Every row gives one point. The points of each table are mixes of a few directions, plus a little noise. How many directions does each table use, and how many do they share? Where both have some left over, give the other angles between the two spaces (their principal angles), to ten degrees, smallest first.
(in the rows, 128 means zero)

First:
[[ 35 135 152]
 [ 77 132 141]
 [128 127 128]
 [210 122 108]
 [102 130 135]
 [215 121 106]]
Second:
[[165  73 113]
 [149  97 119]
 [ 70 213 152]
 [ 98 173 141]
 [158  84 116]]
Directions: first 1, second 1, shared 0; angles 50

First, 9 rows:
[[140 171 141 160  70 118 134 130]
 [206 160 117 127 106  87 146 184]
 [ 96 162 122 140  29 150  79 125]
 [196 178 215 124  91  98 224 139]
 [ 85  88 109 101 153 157  94 120]
 [ 94 100 126  65 145 165 114  79]
 [129 112  64 173 204 105 107 106]
 [ 58  71 166 130 157 169 124 147]
 [146 110  86 135 195 108 123 124]]
Second, 7 rows:
[[113 204 158 180 167  75 157 120]
 [135  95 122 126 120 142 133 130]
 [141  77 125  21 168 108 187 132]
 [182  67 125 105 102 181 154  56]
 [113 214 118 174 140 107  61 150]
 [122  68  93 167  89 169  74 178]
 [ 90 170 155 123 110 115 131 130]]
Directions: first 5, second 5, shared 3; angles 40, 80

First, 11 rows:
[[159 162 100 145 155 103 111 116 150 172 127 134]
 [147 140  94 179 128 109  78  87 140 147 141 176]
 [118 119 164  68 145 155 183 169 115 112 117  80]
 [115 142  99 172 128 122  80 119 118 127 136 162]
 [182  97 122  83 110 140 189 142 136 158  75 163]
 [ 76 148 167 185 111 102 124  94  73  76 249  66]
 [141  89 165  65 146 188 176 128 124 108  88 149]
 [113 135 100 170  88  91  92 139 124 128 139 132]
 [121 156 108 165 138  95  75 114 152 141 141 119]
 [157  89 143  57 123 146 145 141 198 143  45 130]
 [ 85 131 154 118 140 158 151 160  75  94 152 100]]
Second, 8 rows:
[[ 50 128 103 143  83 154 136  16  60 143 165 119]
 [146 120 141 125 117  99 153 156 159 149 112 124]
 [166 115 140  95 112 101 145 175 180 131  97 102]
 [126 144 115 132 168 169  84 115  99  91 146 143]
 [123 115 146 150 103  83 168 189 143 159 109 139]
 [120 146  99 106 168 200  55  97  85  55 150 123]
 [194 139 162 152 175  87 160 113 191 193 128 160]
 [100 118 118 120  98 132 125 163 107 104 118 114]]
Directions: first 6, second 4, shared 2; angles 50, 60

First:
[[136 126 129 118 125 130 131 128 136 134 133 133 116 121 131 124 122 132]
 [ 86 136 112 178 156 107 104 132  61 115 119 110 195 170 107 172 165 110]
 [191 107 145  40 120 140 153 131 189 173 179 183  32  48 150  94  80 168]
 [184 105 141  42 133 132 147 136 170 179 190 189  40  48 145 109  85 171]
 [ 80 138 112 185 157 104 102 132  54 111 114 105 205 177 105 176 170 106]
 [102 127 115 148 165 103 108 137  65 136 144 134 169 142 109 173 155 127]
 [128 146 138 157  66 163 146 108 196  80  59  74 127 164 146  71 116 100]
 [118 139 130 154 102 142 133 118 152  99  88  95 142 155 133 107 130 108]]
Second:
[[ 57 116 112 218 158 127  69 152  59 127 159  98 184 150  98 179  98 110]
 [ 53 114 107 249 148 138  60 124  81 121 137  80 204 160  82 180 110 114]
 [122 127 145 111 121 134 125 175 122 133 167 133  80 110 156 113  54 111]
 [142 127 120 151 109 145 134  70 178 114  77 106 156 143 106 116 177 145]
 [160 136 146  43 133 109 161 175 112 143 167 172  63 100 171 109 102 121]
 [188 137 147  39 101 131 179 130 181 131 117 159  57  99 165  77 129 135]
 [144 130 121 136 112 140 143  77 173 118  83 118 150 137 110 115 180 146]
 [168 138 141  26 141  97 170 161 104 147 153 185  75 103 164 118 142 129]
 [ 77 121 122 198 141 135  82 148  93 127 153  99 155 141 112 157  84 111]
 [165 132 119 112 116 130 155  67 174 120  70 129 150 136 109 116 210 153]]
Directions: first 2, second 3, shared 1; angles 40

First:
[[114 106 129 119 124 137 118 130 138 132 131 127 136 105 129 122 130 126
  125 132 123 129 134 127 110 124 104 110 120 132 131 133]
 [155 126 112 114  95 166 132 106 176 160 104 113 107  89 105  96 137 107
  162 158 126 110 139 132 128  94 115 106 144  98 133 126]
 [113 120 132 143 135 108  99 157  82  82 153 144 154 161 138 138 114 137
  102  96 123 135 121 121 123 144 155 115 123 157 128 150]
 [ 82  84 137 111 155 105 147 143 100 110 153 128 148 127 148 168 109 147
   75 110 117 151 121 137  99 142 102 139  96 157 126 139]
 [160 178 130 132 133 134 158  95 168 178  96 119  93 124 122 120 153 122
  170 158 147 119 130 129 161 128 125 168 144  93 123  88]
 [121 138 129 144 154  84 143 153  56  74 155 140 139 197 142 172  99 149
   82  85 128 143 107 133 144 152 186 163 126 156 121 143]
 [140 122 118 125 108 144 120 126 139 127 123 124 125 117 116 112 126 118
  138 133 124 119 132 129 126 112 134 107 138 120 132 137]
 [ 96 122 150 148 148 108  75 157  99 101 152 152 165 140 150 127 137 139
  117 107 130 138 130 110 112 162 116 109 111 161 128 134]
 [171 154 112 115 101 166 159  86 194 188  87 106  85  90 103 100 148 106
  180 173 136 107 137 135 148  95 115 137 152  79 130 102]]
Second:
[[124 121 142 124 125 146 135 113 161 163 118 131 115  81 129 112 140 132
  148 158 121 119 129 129 100 133  82 129 114 118 125 111]
 [124 128 120 101 145  90 170 146 169 111 114 122 153 165 156 112 123 124
  133 128 135 116 159 110 129 120 114 101 114 112 136 116]
 [113 177 126 137 149  83 135 147 138 131 124 106 156 178 158 161 130 113
  122 101 170 157 156 111 186 136 123 124 159 132 128 106]
 [127  94 130 123 130 135 126 127  94 103 142 146 121 125 117 125 119 145
  111 126 102 119 106 138  97 133 149 141 102 139 128 148]
 [138 120 122 103 133 121 199 116 154 140 114 118 106 124 132 132 112 137
  125 148 116 115 126 141 114 118 118 150 113 106 124 115]
 [119 127 127 128 109 108 183 164 138 113 140 111 138 122 155 154  70 131
   97 117 117 129 136 135 104 124 101  93 139 135 115 132]
 [156 163 118 169  96 186   7  98 102 153 122 129 115 113  75 107 181  95
  170 122 154 141 119 122 189 115 176 127 182 130 138 143]
 [123  95 139 140 136 153  70 113  68 111 148 160 119 117 101 121 149 146
  120 123 108 128  93 136 106 146 161 159 102 152 131 152]]
Directions: first 4, second 6, shared 3; angles 40
